Each row is a point. Each copy is the shape, with its points in the same order, stretched, turned, moved and blurred by noise. Some copies are also mirrored. Which?

Shape (6 x 2)
[[-.02, .41],
[-.26, -.16],
[.37, -.12],
[-.28, -.14],
[-.33, .27],
[.19, -.37]]
Copy 1 (6 x 2)
[[-.40, .11],
[.03, -.51],
[.36, .19],
[-.05, -.51],
[-.45, -.32],
[.52, -.18]]
Copy 1 is: only turned
Copy 2 (6 x 2)
[[.35, .37],
[.26, -.27],
[-.24, .05],
[.33, -.31],
[.54, .04],
[-.17, -.26]]
Copy 2 is: mirrored
Copy 3 (6 x 2)
[[.31, .02],
[-.29, .08],
[-.04, -.51],
[-.23, .19],
[.11, .29],
[-.39, -.43]]
Copy 3 is: only turned
Copy 4 (6 x 2)
[[.18, .27],
[-.31, .12],
[.07, -.34],
[-.28, .17],
[-.12, .48],
[-.13, -.35]]
Copy 4 is: only turned

Shape (8 x 4)
[[.13, .37, .65, -.21],
[.13, .35, -.18, .05],
[.06, .15, .15, -.05],
[.19, -.31, .46, -.17],
[-.09, .13, -.01, -.19],
[.11, .42, -.17, -.26],
[-.63, .15, -.14, .31],
[-.25, -.44, -.07, .35]]
Copy 1 (8 x 4)
[[-.05, .73, .38, -.19],
[.02, .24, -.28, -.02],
[.03, .23, .10, -.07],
[.11, .05, .54, -.35],
[.19, .22, .02, .04],
[.23, .40, -.25, -.03],
[-.14, -.06, .02, .55],
[-.10, -.50, .27, .14]]
Copy 1 is: mirrored
Copy 2 (8 x 4)
[[.10, .62, .22, -.47],
[.18, -.09, -.21, .06],
[.00, .10, .14, -.04],
[-.48, .41, .35, .07],
[-.08, -.15, .08, -.08],
[.08, -.15, -.34, -.19],
[.32, -.60, .64, .10],
[-.30, -.33, .60, .59]]
Copy 2 is: mirrored
Copy 3 (8 x 4)
[[.56, -.30, .44, -.23],
[.29, .39, .20, -.03],
[.27, .02, .19, -.02],
[-.02, -.46, .32, .23],
[.16, .13, .03, -.19],
[.21, .37, .25, -.34],
[.51, .29, -.57, -.04],
[.03, -.07, -.32, .52]]
Copy 3 is: mirrored

Shape (12 x 6)
[[.01, -.42, -.31, -.04, -.04, -.31],
[-.06, .22, .27, .05, -.24, -.20],
[.15, -.50, .67, .51, .05, -.04],
[-.48, .29, .23, .15, -.50, .62],
[-.08, .25, -.19, .24, .25, -.19],
[.18, .38, .15, -.13, -.10, -.23],
[-.01, .15, .32, -.35, .05, .51],
[.31, .18, .22, .01, .17, -.16],
[-.39, .24, -.22, -.38, .19, -.16],
[.03, -.20, .13, .51, .27, -.24],
[.36, -.06, -.03, -.20, .30, -.02],
[-.04, -.01, .02, -.42, -.34, .57]]
Copy 1 (12 x 6)
[[-.27, -.05, -.41, .09, .13, -.37],
[.02, -.14, .01, -.32, .40, .01],
[.24, -.44, -.02, .68, .80, .30],
[-.29, .01, .30, -.39, .21, .77],
[-.05, .49, -.22, -.16, .30, -.35],
[.18, -.04, .02, -.45, .10, -.18],
[-.03, -.16, .51, -.11, -.28, .27],
[.28, -.02, .03, -.06, .18, -.19],
[-.40, .32, .13, -.40, -.07, -.55],
[.07, .16, -.26, .36, .66, -.19],
[.13, -.01, -.03, .07, -.18, -.30],
[-.23, -.27, .27, -.27, -.44, .42]]
Copy 1 is: mirrored
Copy 2 (12 x 6)
[[.48, -.37, -.07, .05, .21, .43],
[-.25, -.12, -.14, -.26, -.02, -.18],
[-.68, -.58, .00, .19, .08, .59],
[-.51, .34, -.21, .52, -.45, -.37],
[-.05, .03, -.41, -.10, .49, .10],
[-.09, .09, -.03, -.50, .12, -.12],
[-.38, .44, .42, .18, .06, -.19],
[-.20, .01, .03, -.39, .35, .22],
[.28, .09, .02, -.02, .50, -.47],
[-.24, -.39, -.36, .07, .45, .44],
[.05, .10, .22, -.15, .45, .38],
[-.04, .43, .33, .33, -.34, -.11]]
Copy 2 is: mirrored
Copy 3 (12 x 6)
[[.27, -.34, .19, .09, -.19, -.44],
[.12, .25, .01, .11, .18, -.31],
[-.41, -.26, .22, .89, -.02, .22],
[-.53, .49, -.42, -.28, .00, -.41],
[.39, -.14, -.36, -.14, .19, .03],
[.25, .21, .08, -.16, .34, -.12],
[-.26, .36, .17, -.44, -.06, .29],
[.16, -.02, .11, .00, .28, .24],
[.64, .27, -.07, -.48, -.22, -.13],
[.11, -.37, -.16, .46, .07, .16],
[.14, -.20, .27, -.25, .10, .30],
[-.42, .28, .19, -.57, -.12, -.26]]
Copy 3 is: mirrored
Copy 4 (12 x 6)
[[-.09, -.34, .28, -.20, .00, -.14],
[-.09, .20, -.08, -.08, -.42, .25],
[.06, .29, .63, .51, -.40, .14],
[-.53, .44, -.24, .54, -.13, .24],
[.36, -.12, -.21, .06, -.04, -.01],
[.07, -.02, -.14, -.26, -.32, .48],
[-.22, .23, .12, .19, .24, .59],
[.26, -.06, .08, -.04, -.19, .46],
[.03, .03, -.20, -.38, .28, -.04],
[.37, -.01, .21, .30, -.20, -.10],
[.19, -.28, .23, -.10, .16, .44],
[-.59, .03, .09, .13, .23, .50]]
Copy 4 is: only turned

Shape (14 x 9)
[[-.04, -.23, -.12, -.06, .21, -.39, .02, .10, -.31],
[.08, .20, -.24, -.15, -.06, -.10, .09, .19, .01],
[-.23, .14, -.26, -.07, .00, -.40, -.27, -.15, -.26],
[.04, -.22, .18, -.17, .39, -.20, .26, -.14, -.11],
[-.26, -.13, -.04, -.13, -.16, -.29, -.25, .30, .18],
[-.12, .23, .09, .27, .17, .50, .25, .17, .12],
[.33, .06, .18, .46, -.03, .04, .41, -.03, .35],
[-.28, -.32, .08, .18, .22, .09, .15, .01, .09],
[-.22, .21, .10, -.14, -.16, -.34, .38, -.15, -.24],
[.25, .15, -.23, .87, .49, .08, .09, -.01, -.16],
[-.25, -.02, .21, .24, -.15, .00, -.08, .59, -.30],
[-.04, -.15, -.20, .10, .06, .30, .34, .02, -.23],
[-.01, .13, -.26, .19, .22, -.40, .41, -.13, .19],
[.18, -.60, .23, .08, -.16, -.42, -.25, .22, -.30]]
Copy 1 (14 x 9)
[[-.24, -.33, -.24, .02, .05, -.22, .25, .31, .17],
[-.14, .00, .11, .12, -.38, -.22, .16, .24, .11],
[-.56, -.19, -.10, .19, -.08, .08, .28, .10, -.08],
[-.06, -.05, -.16, -.23, .27, -.32, .17, .13, .14],
[-.28, -.30, .33, .27, -.02, .07, .17, .24, .26],
[.51, .21, .01, .11, -.09, .12, .06, .07, .07],
[.40, -.12, .15, .05, -.11, -.33, -.25, .08, -.20],
[.21, -.24, -.06, .02, .19, .08, .11, -.02, .24],
[-.14, -.18, .08, -.33, -.12, -.12, .39, .31, -.29],
[.34, -.20, -.59, .47, -.03, -.20, -.08, .01, -.23],
[.17, -.26, .00, .23, -.04, .27, .19, .76, .09],
[.27, -.08, -.29, -.20, -.25, .02, .11, .09, .26],
[.07, -.29, .01, .05, -.15, -.48, .31, -.13, -.22],
[-.34, -.54, -.13, .07, .21, -.06, -.24, .62, .23]]
Copy 1 is: only turned
Copy 2 (14 x 9)
[[.09, -.03, -.22, -.20, -.04, -.02, .04, -.11, -.30],
[.05, .09, -.06, .07, .00, -.09, .10, .09, .22],
[-.02, .14, -.43, .14, .07, -.06, -.20, -.06, -.10],
[-.01, .09, .02, -.29, -.26, -.17, .14, -.41, -.18],
[-.38, -.20, -.07, .26, .08, -.02, .15, .13, .05],
[.00, .16, .35, .29, -.55, .19, -.09, .04, .35],
[.24, .15, .29, .31, -.61, -.42, -.01, .20, .03],
[-.09, -.14, .16, .26, -.46, .13, .07, -.17, -.04],
[-.06, .48, -.23, .03, -.01, -.16, .31, -.17, -.19],
[.53, .15, -.09, .17, -.94, -.11, -.70, .35, -.10],
[-.12, .18, .16, .12, .03, .27, -.02, .37, -.27],
[.40, .02, .20, .13, -.25, .25, .07, -.19, .02],
[.04, .13, -.40, .08, -.63, -.37, .15, .03, .13],
[.18, -.21, .19, -.01, .31, -.13, -.04, .09, -.73]]
Copy 2 is: mirrored

Shape (16 x 12)
[[.14, -.32, -.09, .08, .12, -.26, -.15, -.38, .00, -.42, .30, .21],
[-.25, -.37, .36, .04, .34, .09, .47, .20, -.17, .43, -.47, -.41],
[.47, -.14, -.27, -.14, .33, -.27, -.06, .55, -.54, .02, .28, -.31],
[-.28, -.01, .19, .22, .08, -.08, .23, .31, .39, -.12, .10, -.20],
[-.29, .03, -.46, .29, .09, -.09, -.11, -.25, .25, -.10, .10, .05],
[.03, -.33, .39, -.31, .19, .29, .35, .15, .07, .55, -.15, -.46],
[-.06, -.26, .18, .08, .45, .38, .16, .21, -.29, .23, -.27, -.37],
[-.29, -.08, -.17, -.13, .12, -.21, .20, -.34, .09, -.41, .05, -.29],
[-.37, -.19, -.03, -.27, .18, .17, .03, .15, .34, -.06, -.41, -.24],
[.09, -.02, .00, -.05, .34, .41, -.01, .45, -.27, -.02, .47, -.51],
[-.31, .21, -.20, .00, -.32, -.30, -.04, -.46, -.19, -.24, .08, .14],
[-.07, .13, .16, -.01, .03, -.49, -.51, -.44, -.18, -.45, -.01, .12],
[-.17, .37, -.12, .02, .43, -.19, .12, -.34, .38, -.14, .03, -.09],
[.66, .08, -.24, .22, -.15, -.22, -.32, -.12, -.05, -.41, .17, -.33],
[-.12, .19, -.08, -.10, .05, .00, .15, -.17, .27, -.22, -.09, .35],
[.39, -.23, .18, .01, .26, .26, .37, .38, -.52, -.14, -.14, -.42]]
Copy 1 (16 x 12)
[[-.08, .33, -.71, .44, .00, -.07, .29, .32, -.21, -.10, .13, .01],
[.08, -.48, .27, -.18, -.24, -.05, .02, -.21, -.43, .42, .33, -.59],
[.01, -.54, -.56, -.16, -.22, -.02, .13, .37, -.42, -.69, -.24, .02],
[-.04, -.33, -.23, .43, -.24, -.01, -.17, .06, .20, .12, -.04, -.21],
[.06, .13, -.62, .12, .00, .29, .29, .30, .29, .10, -.02, -.26],
[.25, -.39, .37, .01, .15, -.12, -.12, -.34, -.42, .13, .28, -.35],
[.15, -.20, .14, -.19, -.09, -.04, .04, .00, -.55, .23, -.02, -.58],
[-.45, -.06, -.62, .12, .15, .25, .10, .20, .01, .21, .01, -.07],
[-.11, -.04, -.17, -.18, -.02, .11, -.34, -.18, -.05, .11, .20, -.38],
[.15, -.42, -.19, .14, .14, .12, -.16, .29, -.42, -.17, -.52, -.16],
[-.04, .08, -.67, .04, -.04, .13, .37, .26, .24, .45, -.09, .40],
[-.19, .15, -.94, .02, .04, -.48, .23, .45, .03, .37, .00, .31],
[-.33, -.02, -.38, .01, .21, .00, .20, .56, .47, .13, .00, -.18],
[-.13, .11, -.83, .40, .21, -.30, .56, .00, -.06, -.36, -.51, .01],
[-.10, .32, -.14, .08, -.13, .04, .10, .25, .32, .04, .08, .08],
[-.12, -.18, .09, .02, -.21, -.08, .17, -.08, -.71, -.13, -.34, -.28]]
Copy 1 is: mirrored
Copy 2 (16 x 12)
[[-.14, -.64, -.15, .09, -.56, -.28, -.16, .06, -.21, -.31, -.18, -.13],
[-.39, -.15, -.47, .29, .59, .40, .58, .33, .19, .24, .00, .13],
[-.47, .12, -.55, -.33, .02, .13, -.11, -.15, -.57, -.21, -.62, -.02],
[-.52, -.07, -.17, -.07, -.15, -.37, .10, .25, .22, -.07, .15, .31],
[-.13, -.49, .22, -.01, -.42, -.19, -.24, -.18, .24, .00, -.13, .10],
[-.25, -.11, -.34, -.20, .42, .43, .65, .36, .01, .29, .45, .08],
[-.18, -.07, -.56, .15, .36, .58, .33, .15, .21, -.06, -.01, .07],
[-.44, -.48, -.06, .27, -.14, -.20, .17, -.19, -.04, -.21, .11, .01],
[-.28, -.48, -.18, -.10, .24, -.12, .30, -.04, .48, -.14, .10, -.05],
[-.41, .19, -.43, -.33, .00, .44, -.03, .08, -.16, -.32, .18, .26],
[-.26, -.19, .42, .23, -.25, -.30, -.14, .04, -.16, -.16, -.16, -.21],
[-.09, -.30, -.18, .26, -.38, -.57, -.33, -.12, .01, -.29, -.23, -.49],
[.05, -.22, .04, .19, -.19, -.42, .31, -.37, .09, .09, .16, .28],
[-.29, -.03, -.35, -.29, -.92, -.19, -.07, -.15, -.06, -.10, -.31, -.40],
[.03, -.18, .27, .01, -.15, -.44, .28, .07, .15, -.26, -.08, .08],
[-.45, .22, -.67, .10, .15, .44, .52, .23, -.10, -.31, -.30, -.01]]
Copy 2 is: only turned
Copy 3 (16 x 12)
[[-.06, -.40, -.44, -.06, -.18, .08, -.21, -.05, .12, -.60, -.05, .18],
[.38, -.17, .70, .09, .40, -.16, -.06, .06, .35, .58, -.05, -.32],
[.65, -.04, -.04, .28, .13, -.20, -.41, .01, -.12, .03, .61, -.01],
[-.12, -.13, .20, .17, .24, .49, .07, .28, -.17, -.06, -.37, -.33],
[-.16, .00, -.41, .18, -.12, -.13, .29, .12, .00, -.21, -.21, .00],
[.52, -.05, .74, -.27, .09, .19, .09, .21, .29, .51, .19, -.06],
[.39, -.10, .35, -.17, .49, -.17, -.18, .07, .14, .59, .20, -.18],
[.03, -.09, -.13, -.16, -.03, -.09, -.03, .24, .09, -.51, -.10, -.34],
[.42, .00, .36, -.10, .04, -.04, .10, .40, -.18, .14, -.48, -.18],
[.33, .07, .18, -.13, .48, .04, -.33, .43, -.30, .17, .60, .13],
[-.43, .05, -.24, -.16, -.42, -.21, -.10, -.24, .04, -.44, -.06, -.12],
[-.40, .02, -.67, -.10, -.34, .20, -.59, -.29, .04, -.37, -.27, -.02],
[.01, .26, -.53, .03, .17, .16, .17, .03, .20, -.40, -.33, -.40],
[.23, -.19, -.74, -.08, -.38, .20, -.01, -.15, -.37, -.18, .28, -.14],
[-.07, .09, -.12, -.17, -.04, .07, .23, -.28, -.02, -.36, -.39, -.06],
[.60, -.35, .40, -.24, .49, -.21, -.23, -.15, -.10, .28, .42, -.28]]
Copy 3 is: only turned
Copy 4 (16 x 12)
[[.12, -.26, -.48, -.24, -.02, -.14, -.05, -.03, .01, -.30, .48, -.28],
[-.43, -.29, .05, -.27, -.09, .75, .45, -.12, .04, .42, -.13, -.26],
[.01, -.45, -.29, .05, -.51, -.30, .31, -.19, -.67, .04, -.71, -.06],
[-.58, .02, .24, -.01, .07, .13, .23, -.13, -.11, .03, .43, .00],
[-.11, .24, -.09, .29, .22, -.11, -.04, .06, .27, .04, .18, -.24],
[-.43, -.21, .06, -.59, -.41, .59, .13, -.14, .07, .47, -.31, -.05],
[-.21, -.30, .02, -.02, -.38, .54, .24, -.29, .11, .12, -.34, -.18],
[-.15, -.11, -.12, -.40, .25, -.29, .24, -.02, .27, -.01, .25, -.46],
[-.53, -.11, .19, -.25, .17, .22, -.16, .15, .23, -.07, -.01, -.14],
[-.36, -.07, -.08, .07, -.73, -.17, .28, -.56, -.15, -.12, -.61, .01],
[.20, .39, -.36, -.11, .54, -.11, .21, -.05, .21, -.22, .26, -.21],
[.62, .05, -.14, -.22, .41, -.02, -.21, -.16, -.24, -.52, .42, -.41],
[.12, -.18, .41, -.12, .32, -.12, -.16, -.30, .21, .28, .21, -.19],
[.57, -.08, -.08, .01, -.25, -.25, .02, .34, -.31, -.38, .15, .04],
[-.06, -.23, .02, -.09, .38, .00, -.20, -.11, .31, -.03, .35, .14],
[-.03, -.64, -.11, -.12, -.51, .25, .54, -.16, -.12, -.11, -.34, .06]]
Copy 4 is: mirrored

Shape (15 x 12)
[[-.27, .12, -.13, -.23, .20, -.33, -.13, .32, -.39, -.27, .12, .14],
[.28, -.42, .30, -.07, .02, -.30, -.24, -.13, .18, .39, .23, -.17],
[-.25, -.24, -.46, .18, -.30, .15, .03, .02, .09, .15, .04, .16],
[.05, -.01, -.10, .05, -.12, -.04, -.31, -.29, .12, .44, .38, -.61],
[-.25, .08, .38, -.04, -.19, .29, .56, .14, -.45, -.50, -.26, .18],
[-.29, .32, .35, .05, .10, .42, -.07, .44, -.37, -.41, -.24, .49],
[-.14, -.09, -.23, .44, .06, .09, .12, -.26, -.08, .01, -.29, .06],
[.28, -.14, .02, .05, -.41, -.13, -.24, -.12, -.23, .34, .29, -.10],
[-.45, .18, .33, -.13, .09, .33, .26, .20, -.67, -.11, -.40, .30],
[.58, -.05, .15, -.16, .06, .01, -.07, .21, -.42, .23, -.05, -.26],
[.10, -.31, .00, .07, -.10, -.12, -.32, -.38, -.32, .38, .26, -.06],
[.19, -.37, .22, -.24, .26, .28, -.07, .20, -.45, .09, .32, -.20],
[-.20, -.22, -.13, -.17, -.26, .12, -.15, -.13, -.02, .19, -.35, -.09],
[.12, -.10, -.34, -.11, -.18, .13, -.17, -.63, .16, .05, .05, .07],
[-.06, -.36, -.15, .20, -.27, .04, -.38, -.24, -.11, -.15, -.10, -.25]]
Copy 1 (15 x 12)
[[-.06, .22, -.27, .11, -.05, .24, -.10, .34, -.01, -.06, -.34, -.17],
[.50, .29, .08, -.10, -.30, .21, .02, -.45, -.03, .43, .08, .21],
[-.08, .18, .09, -.25, .04, -.37, .11, -.30, .23, -.50, -.08, -.17],
[.36, .41, .44, .21, -.18, -.44, -.11, -.25, -.27, -.20, -.05, .18],
[-.55, -.59, -.17, -.17, .58, .08, -.04, .55, -.15, -.30, -.04, .02],
[-.94, -.15, -.32, -.35, -.04, -.06, -.02, .64, -.27, .06, -.27, .06],
[-.14, -.13, .35, -.25, .02, -.03, .06, .32, .21, -.53, -.40, .15],
[-.07, .25, -.04, .01, .10, .04, -.13, -.60, -.17, -.13, .03, .19],
[-.65, -.09, .02, -.33, .51, .37, -.04, .69, -.41, -.16, -.27, -.03],
[.01, .32, -.16, -.35, .11, .34, -.39, -.07, -.24, .01, .23, .48],
[-.07, .28, .41, .09, .09, .26, -.01, -.46, .05, -.06, -.09, .05],
[-.04, .48, .13, -.07, .29, .31, -.20, -.11, .11, .22, .34, .28],
[-.07, .11, .40, -.41, .05, -.06, -.14, -.08, -.22, -.20, .01, -.22],
[-.22, .01, .54, -.10, -.40, -.11, .19, -.21, .06, -.53, .26, -.05],
[-.28, -.04, .40, -.13, -.04, -.16, -.30, -.25, .23, -.24, -.10, -.16]]
Copy 1 is: mirrored
Copy 2 (15 x 12)
[[.02, .09, -.13, .57, -.15, .10, .17, .08, -.34, -.11, .33, .05],
[.29, -.41, -.15, -.51, .08, -.14, .07, .07, .50, -.10, .35, -.39],
[-.08, .29, -.04, -.11, -.09, .21, -.11, .00, .14, .19, .09, .35],
[.38, -.07, -.27, -.46, -.13, .31, -.04, -.26, .75, -.51, .08, -.29],
[-.24, -.32, .32, .28, .21, -.07, .13, .35, -.30, .26, -.82, .14],
[-.27, .00, .33, .45, .65, .13, .19, .10, -.62, .23, -.21, .15],
[-.15, -.26, -.11, -.10, .27, .31, -.16, -.15, -.03, .58, -.12, .35],
[.27, -.20, -.26, -.41, -.08, .20, .43, .16, .66, -.31, .07, -.19],
[.09, -.26, .44, .47, .34, -.15, .31, .15, -.51, .31, -.39, .35],
[.49, -.36, -.12, -.53, -.17, .36, .35, .37, -.02, -.18, -.13, -.42],
[.22, -.43, -.25, -.45, .18, .13, .17, .15, .56, -.17, .27, .16],
[.40, -.40, .01, -.23, .04, .23, .00, .63, .01, -.31, -.03, -.17],
[.02, -.01, -.13, -.33, .02, -.06, .00, -.34, -.14, -.24, .16, .13],
[.01, .10, -.63, -.31, .13, .07, -.26, -.10, .22, -.03, .04, .27],
[-.29, -.38, -.22, -.49, .07, .31, -.07, -.13, .12, -.34, .17, .09]]
Copy 2 is: mirrored
Copy 3 (15 x 12)
[[.02, -.22, -.09, .07, .05, .58, .49, .15, -.33, -.12, .11, .29],
[-.52, -.20, .17, .21, .04, -.20, -.09, .11, .23, -.43, .28, -.21],
[-.07, -.06, .29, .05, .04, .21, -.01, .01, -.15, .19, -.03, -.42],
[-.28, -.11, .72, .02, -.14, -.52, .25, -.06, .24, .01, .52, -.19],
[.53, .09, -.68, .10, .00, .23, .12, .47, -.10, .56, -.29, .26],
[.26, .24, -.70, -.44, .08, .65, .30, .17, -.09, .10, -.25, .19],
[.22, -.24, .20, -.17, .02, .33, -.16, .05, .20, .37, .07, -.14],
[-.40, -.24, .11, .08, -.40, -.10, .06, .29, -.05, -.06, .23, -.09],
[.23, -.06, -.87, -.27, .10, .63, .52, .19, -.01, .54, .01, .24],
[.03, -.41, -.32, -.08, -.20, -.13, .04, .18, -.08, -.26, .33, .02],
[-.42, -.40, .19, -.10, -.09, .09, .20, .27, .13, -.03, .31, -.24],
[.07, -.17, -.27, -.03, .08, -.12, .51, .25, .11, -.38, .03, -.30],
[-.23, -.20, .12, -.23, .41, .03, -.10, .19, -.23, .37, .27, -.29],
[-.28, -.34, .41, -.04, .19, -.23, -.10, .13, .07, .11, -.37, -.21],
[-.03, -.07, .51, -.16, .14, .03, .00, .55, -.09, .00, .10, -.34]]
Copy 3 is: only turned
